Every row gives one point. Examples show where two turns around zero, p and q, send a point. Write where each new point lands after one turn and then the other. Backwards means that the second turn is done in reverse. Each puzzle has new turns, and all numbers are rounded.

Turn p:
[ 26 -26  31] -> [ 18 -40  19]
[-4  9 11] -> [-10   1  11]
[  8  38 -37] -> [12 52 -3]
[-30 -21  -4] -> [-21 -14 -27]
Turn q:
[ 17  35 -15] -> [  8  36 -20]
[-16 -12  23] -> [  6 -16  25]
[ 48  27 -11] -> [ 25  24 -44]
[-27 -19   5] -> [-16 -17  24]
[-21 -31  -2] -> [-22 -27  14]
Where do these land?
q, then p: [-29  47  16] -> [-13  13  54]
p, then q: [40  7 31] -> [ 43 -28   3]
p, then q: [ -8  -8 -29] -> [-17  18 -19]
q, then p: [  3 -21   4] -> [  4 -16 -14]
p, then q: [ -6 -24 -22] -> [-22   2 -24]

Turn p:
[-16  -5   6 -17   7  -2] -> [-20   4  -3   6  -2 -14]
[ -5 -14   4  21   6 -15] -> [  8 -10  10  17  19  -3]
[ 12  35   9   9 -44   5] -> [ 29  13 -32   6 -24  29]
[-29   3 -11  -4  12  -1] -> [-26  -2 -11   1  19  -2]
[18 13  3 -9  7  3] -> [ 10   5  -4 -18  -9  -9]
[ 22 -15 -12 -12   4  -1] -> [  0 -15  19 -15 -14  -4]
[ -1 -17   2  12   9  10] -> [-1  5 21  3 12  3]
Turn q:
[ 14  35  24  11 -10  -9] -> [-8  2 13 39 23  6]
[ 4 -5 -9 12 -6  6] -> [ -9  11  -7   0 -10   2]
[ 12   5  26 -20 -11  11] -> [-5 -6 28 -3 16 19]
[ 15 -10  24  18  14  13] -> [  4   5 -14   4   9  36]
[-11 -10 -17 -21 -15   2] -> [ -4  -3  16 -20 -15 -16]
[ -9 -12  -9  10  15 -20] -> [ 22   2 -18   1  -9 -10]
[-23  -3 -14   6   2  26] -> [-21 -18 -16 -12 -18  -1]
[ 11   1 -16 -20   9 -16] -> [ 12  10   4 -14  14 -22]
[-12  -1 -11   2   3 -13] -> [  8  -3  -6   2  -9 -16]
Where do these land?
p, then q: [-15   7  -8   4  12  -6] -> [  9  -7 -16  -9   1  -9]
p, then q: [ -1   3  -2 -12  15  -4] -> [ 14  -5   5  -2  -2 -13]
q, then p: [  0 -20  -5  -1  -4  -7] -> [  7   1  -8  -4 -19   3]
q, then p: [-12  -1  37   1   6  -9] -> [14 12 35 -4  0  8]
q, then p: [ 32  11  -6  15 -13 -10] -> [ 14  12 -28  -7  23   0]
q, then p: [  6   8  -7  -7 -27 -12] -> [ 16   8 -16  19   3 -11]
q, then p: [-11  -8  -9   1  11  48] -> [-50  -1   2   1  -9  11]
